Rows are points. Each table stands for the endless flat space through its points: a line for two points, a plane for three, and so on. The two share one point or none. Which?

First (2 x 3):
[[ -1.1 -16.5 -20.9]
 [ -4.3 -13.7  -6.1]]
Second:
[[ -1.0 -12.0 -21.0]
 [ -9.2 -18.4 -15.6]]
They share: no point

First, 2 rows:
[[ 4.3 -3.8  7.7]
 [21.5 13.8 25.3]]
Second:
[[14.2  6.8 21.2]
 [15.7  5.2 24.8]]
They share: no point

First:
[[-10.2  19.4   7.4  -8.0]
 [-20.2  13.8  -2.2  -0.4]]
Second (3 x 4):
[[-22.9  25.3   1.9  -1.7]
 [-12.8  14.2   4.7  -4.3]
 [-26.3  30.7  11.0   2.8]]
They share: [-15.2  16.6   2.6  -4.2]

First (5 x 6):
[[-19.3   2.7   1.4  -0.2 -13.8  -7.7]
 [-10.6  14.7 -17.0   2.5 -23.3 -20.3]
 [-22.5   6.7 -12.5   5.9 -24.1  -7.3]
 [-22.6 -12.9  15.4   1.2   0.6   4.8]
 [-22.0  -4.5  -7.0   3.5 -20.3  -7.9]]
Second (2 x 6):
[[ -8.9   7.5   3.0  -2.9   2.7  -8.4]
 [-18.4   2.5   3.0   9.6 -13.8  -2.4]]
They share: [-12.7   5.5   3.0   2.1  -3.9  -6.0]

First:
[[  0.4  10.9 -13.3  -9.2 -15.7  -1.6  -3.5 -10.9]
 [-10.6   6.0   1.1  -1.3 -18.5   5.6 -10.6  -9.1]
 [-25.8   0.0  15.7  11.6 -23.2  -7.9 -11.6 -10.6]
 [-11.1   5.6   5.0   3.0 -18.0   2.0 -10.2 -10.0]]
Second:
[[  0.4   5.1  19.1   9.2 -27.2  -7.6 -23.9  -1.4]
 [-20.4  -1.7  -3.0   6.5 -11.5   0.6  -7.1 -12.1]
 [ 11.9   0.5   9.7  21.1 -13.3 -16.5   8.0 -14.7]
 [ 13.3   4.1  12.1  19.1 -15.2 -17.1   6.0 -14.4]
 [  4.1   3.3  11.8  14.0 -18.7 -11.1  -5.8  -9.5]]
They share: [ -8.1   6.7   5.4   6.1 -16.4  -5.2  -7.3 -11.8]

First:
[[-22.0   2.8   0.1 -15.7  24.0  25.0 -18.3   5.8]
 [-19.5   8.9 -12.0   1.3   8.7  -2.4  12.3 -14.4]
 [ -2.6  -8.6 -18.5  -8.9   1.8  -1.8  -5.5  -2.6]
 [-22.0  13.2 -16.3  -4.7  13.8  -2.1  -2.9 -14.5]]
Second, 2 rows:
[[-15.2 -10.0 -22.6   3.9   5.4   1.4 -19.0 -12.7]
 [-11.0  -5.8 -17.0  -4.9   6.8   2.8 -10.8  -5.9]]
They share: [ -8.9  -3.7 -14.2  -9.3   7.5   3.5  -6.7  -2.5]

First, 3 rows:
[[ -0.6 -27.5  -1.6  -4.3  13.9 -13.8 -16.6  -0.2 -16.6]
 [ 13.2  10.2   6.1 -25.0 -19.7   6.0 -14.9   9.6 -12.3]
 [  3.9 -29.1   3.9  -7.2  13.8 -12.7 -19.8   5.1  -8.0]]
Second (2 x 9):
[[  4.8 -11.7   5.7 -12.0  -3.4  -2.9 -18.3   2.6 -16.7]
 [  9.0  -9.9   1.1 -17.0   0.6  -6.1 -15.1   8.8  -7.9]]
They share: [  6.9 -10.8   3.4 -14.5  -1.4  -4.5 -16.7   5.7 -12.3]

First (6 x 11):
[[  6.2  29.7  10.2   8.3  -2.6 -16.3  28.5 -16.4   4.8   0.5  -0.8]
 [ -5.7 -19.2  14.8 -12.7  -0.1  11.0  13.7   4.5 -25.5  22.8  30.4]
 [ 12.4  23.6   4.5  25.6   6.0  13.6  15.8 -22.0   8.6  -5.5  -5.9]
 [  3.4  11.5   8.5  21.5  -1.5  13.3  22.2 -14.1  17.0  -8.7   2.1]
 [ 27.8  26.9 -10.5   9.9  32.7  -7.9   6.4 -15.2 -22.8  22.3  -9.4]
 [-13.2 -11.3  15.1 -17.7 -11.1  -1.7  20.4   3.0  -6.2   3.3  33.8]]
Second:
[[  7.7  27.9 -10.2   5.3  26.4  17.8  32.4  -2.3 -41.1  -6.3  15.4]
 [  3.9   0.3  22.4  -9.8   3.1  -2.3  32.9 -13.2 -22.3  16.0   2.2]
 [ -4.3  10.7   2.6 -10.7   1.6  10.8  30.6   0.1 -24.7  16.1  -2.8]
 [ 18.9  10.4  14.2   2.8  25.0  -0.2  30.1 -15.8 -30.5  -3.1  18.2]
 [ 19.4  -4.6   2.6   6.0  16.0 -11.0  -3.8  -2.6   8.5   6.6  26.5]]
They share: [  4.3   3.2   6.0  -1.1   6.9  -1.1  17.0  -4.3 -10.9  12.8  13.0]

First (4 x 12):
[[-11.8  12.6  17.8   0.2 -18.2 -10.3   5.7  -2.0   7.1  10.3  20.5  15.3]
 [  7.4 -11.3   7.0  16.1 -28.0  -6.4   8.7 -22.0   1.5  38.2  10.6   0.3]
 [  8.4   6.0  18.2   6.9  -9.7 -21.2  -7.1  -8.8  10.5  10.5  20.8   2.1]
 [  4.0  11.9   9.6  12.1   0.8 -23.4 -12.1  -7.0  13.5   8.0  14.8  -8.7]]
Second, 2 rows:
[[ -3.0   3.9  11.4   3.4 -11.4 -14.9   5.8 -15.4  12.0  20.2  20.8   5.5]
 [ -4.5  17.4   6.9  12.9  -3.9  -6.9 -16.2  -0.9  -4.0   9.7  12.3  -3.0]]
They share: no point

First (2 x 12):
[[  0.1  -7.9 -25.6 -17.3  22.7   1.2  19.2  -1.7  -4.5 -17.8  -9.0 -12.1]
 [  1.6  -5.8 -29.8 -18.4  26.2   1.1  22.2  -3.1  -8.1 -18.4  -8.0 -14.2]]
Second, 3 rows:
[[ -1.1   4.6 -36.8  -5.0  13.3   2.2   2.6 -11.1   4.6 -20.8  -4.3  -9.3]
 [  2.8  -5.2 -25.1 -13.2  33.7  -1.0  -3.3  -4.5  -8.6  -7.7 -18.8  -1.9]
 [ -0.8  -9.4 -22.6 -11.5  20.9   1.9   5.7  -3.7   1.0 -14.3 -10.8  -4.8]]
They share: no point

First:
[[-23.7  -1.2  -7.1   2.3  12.9  15.2  -9.2   7.0  26.8  -2.0 -10.6  -6.7
    6.2  -2.2]
 [-11.6   8.5  -2.4  13.4  -9.2  10.7 -17.0  11.0   4.8  28.4 -20.8  -6.8
   25.8  22.9]
 [-26.9  -3.9 -10.6  -0.5  -5.9  16.0  -4.8   8.1   0.6  24.1 -13.1   1.6
   -0.7  15.3]
 [ -9.0  31.9  17.5  10.3  11.8  14.4 -12.3  15.4  10.3   1.2 -39.3  13.5
   22.2  29.5]
 [ -2.7  23.8   5.3  23.1   6.6  -2.2 -26.9  16.0  15.5  15.7 -13.6  -4.6
   30.6   7.9]
 [-12.2 -14.8  -7.4  -4.1 -16.7  19.1   5.7   1.1   5.3  34.6 -24.6 -12.6
   16.6  17.6]
 [-19.2  16.3   1.9   6.8  21.1   3.4  -9.4  16.7  16.9  -3.9  -9.3  11.7
    0.4  -3.7]]
Second, 5 rows:
[[-25.0  24.6   4.6  -3.7  15.4   7.4 -10.1  13.4 -11.0  10.9 -21.8  -3.0
   17.1  14.5]
 [-21.6  23.0 -10.4  17.9   9.9   1.5 -15.3  12.6  18.8  28.8 -18.9  -1.9
   25.2  16.0]
 [-19.9  35.7  -7.2  -5.8  20.4  -6.0 -18.9  18.2  -9.9  20.2 -21.5  -8.6
   30.5   7.1]
 [ -2.4  -3.7   5.9  16.7 -11.6  -1.3  -3.8  19.2  16.2  10.2 -12.6  11.8
   -7.7  -2.4]
 [-13.4  32.0   3.2  -1.7  17.2   0.6 -21.3  24.2 -11.4  12.9 -13.4  -1.8
   25.5   7.7]]
They share: no point
